Each row of a before or after table is a point. The points were changed in one or more steps. Then noise was added and the rows were shuffled. The steps act on columns, c1 being the first. Name the steps. A step turns or swaps two columns, mirrors them in a line or flattens them onto one, adds a multiple of one to another, or multiplies or shifts one. Angles are multiples of 10 degrees, from the lower column toward the higher: turns from -170 to 170, lines from 10 to 170 but not 90. Use the fewest steps. Two steps may share a column if one is a turn and the other turns, adds or multiplies; they go together, in the order done. Otherwise the lowest column goes first.

Before:
[[-19   5]
 [ 24 -12]
 [ -4  -6]
 [ -7   7]
 [-21  -4]
 [ 37  -6]
 [-21  -8]
 [-17 -20]
 [ 11  24]
 [ -6  -3]
 [ 22  -7]
 [-13   1]]
After (12 x 2):
[[-34 -10]
 [-27 -50]
 [ 19  61]
 [-29  11]
 [ -6 -16]
 [ 38 -27]
 [ 58 -18]
 [ 36 -17]
 [-21   4]
 [-33 -20]
 [-12  15]
 [-10  -8]]
Steps: multiply c1 by 1.6; multiply c2 by 2.5

Before, 12 rows:
[[ -7 -11   0  10  -5   1]
 [-11  16  -7 -18  -8 -13]
 [  0   3 -15  -7  60  17]
 [  0 -17   2  16  -8  -3]
 [-10 -14  -5 -48   2 -17]
 [ -4 -15  18   3   3  26]
 [-13  -7   1  -8  27 -14]
 [ -8  -1  -3  -3  12  35]
 [-12 -17  -8  16  -4  -8]
 [ -4   6  -8  14   5 -16]
 [-11  17   6   3  -7   5]
 [-25   4 -10  -9   2 -15]]
After (12 x 6):
[[ 16   6  -5  15   6   2]
 [ 13 -17   0  16   1  -3]
 [ 26   4  -3  -9   5  -6]
 [  2 -17   4  16  -8   0]
 [-26  -1  -7  -2  10  -9]
 [ 19  -8 -11  -8  20  -2]
 [  2 -12   2  10  -3  -4]
 [-15   3 -30  -7  52  -3]
 [-21 -15   3   3  -6  -7]
 [  1  18   5   3  -8  -4]
 [ 17  16   2 -17  -2  -1]
 [ 19 -14  -3 -47   4   0]]
Steps: turn c1 and c6 by 120 degrees; multiply c6 by 0.4; flatten c3 and c5 onto the line at 120 degrees

Before (8 x 12):
[[ 20  18  16  17   0 -20  14 -22 -12 -16 -26 -19]
 [ 18 -13   6  13 -17   2  -4 -11  12 -15   8   4]
 [ -9   3 -18  -4  -6 -11 -10   8 -15  16  11   1]
 [-19  -8   8  16   0   0  -3 -11  12 -16 -24  -3]
 [-12   2   7   7  12  -4  -7 -10   0  15 -12 -24]
 [-13  16   9  14   8   8   2  14  -5  -4 -13   1]
 [ 13   5   6 -18  15  10   0  -9  14 -14   7   7]
 [ -1   9 -11   5 -22   6 -10  -1 -18  -9 -10   2]]
After:
[[-13   3  -7  -1  -3   1  -1  -1  21  18  12   3]
 [ -2  22   9  -6  -1 -27  16 -26  -9 -17 -25 -47]
 [-11  -4  13   6   0  15  -2  -1 -12 -17 -24  -9]
 [ 16  -3  13 -16  14  -4 -21   3 -12 -15   7  19]
 [-10   4   7   0  11   4 -25  -7  -5  15 -11 -62]
 [  5  10  -4  -5 -22   6  21  -8  21  -9 -12   5]
 [ -2  19 -17   1   9  16 -11   0  -3  -6 -13  -1]
 [ 15  -8   9  22 -17 -12  18   3 -12 -15   6  10]]
Steps: turn c1 and c6 by -50 degrees; turn c2 and c4 by -20 degrees; add 0.5 times c11 to c4; turn c3 and c9 by -120 degrees; turn c3 and c8 by 60 degrees; add -1.5 times c5 to c7; multiply c12 by 2.5

Before (9 x 20):
[[ 10  -3  39 -11   3  -1 -15  -1   4  17   8   5   2  -5   5 -11   8 -13
  -13 -18]
 [ -3  -7   0  11  10 -17  -8  -6 -16  -1 -14   7  55  -9 -25  60  11 -13
   -4 -11]
 [  3 -44   9 -18 -14 -13  19  -3  -9  -5 -36  14  10  14  -2 -14 -20 -10
  -22   0]
 [ 15 -10  -1   7  -6 -15  36   2  -2  -2  24  13   4  34  -3 -15  -9  -3
   19  -1]
 [ -1  -2   0   3 -14   9   0  -2 -32  15   4   7   7   4   3 -12   9  -4
  -16   3]
 [  0  -4  -4  12   5 -10  -9   1   2  17  15   9  21   6 -17 -14   7  -4
    8   4]
 [  8  -2   0   8   1  27  -7  33   5  17  -2  14   6  -3  -3 -11   8  55
  -18   0]
 [ -3  -6  -8   7 -10  -5   3  12  -6   5  23  10  57  10   2 -10   6  -7
    3  -1]
 [ -1 -17  -8   8   8  15  20  -3   5   0  28  13   2 -14   6 -13  11  -1
  -23   3]]
After (9 x 20):
[[ -1 -44   9 -15 -10   9  34  -3  14  -5 -36  14 -14  14  10 -14 -33 -10
  -22  -1]
 [ -2  -2   0  -6  -2  -5 -12  -2  35  15   4   7   5   4  -8 -11  11  -4
  -16   4]
 [  7  -6   0 -48  14  -3  37  -6  11  -1 -14   6  30  -9  30  57  19 -13
   -3 -14]
 [  1  -2   0  -3  -1 -23 -30  33  -5  17  -2  15  10  -3 -15 -13  14  55
  -18   0]
 [ -2 -17  -8   1   6  -8  -2  -2  -8   0  28  13   8 -14 -14 -12  17  -1
  -23   4]
 [  2  -3  39  -6   1   4 -20  -1  -5  17   9   5  -9  -5  -3 -14   0 -13
  -13 -24]
 [ -2  -5  -3 -16   4  -3  21   1  -4  17  15   9  19   6  20 -13  15  -4
    8   5]
 [  3 -10  -1  -1  -5  10  54   2   3  -2  24  13   8  34  12 -19  -4  -3
   20  -2]
 [ -3  -6  -8 -52  -8   6   5  12   9   5  23  10  26  10   2  -9  11  -7
    3  -1]]
Steps: turn c1 and c16 by -20 degrees; multiply c1 by 0.4; add 0.7 times c4 to c17; turn c4 and c13 by 70 degrees; mirror c5 and c9 in the line at 170 degrees; turn c6 and c15 by -140 degrees; add 1.5 times c15 to c7; multiply c20 by 1.3
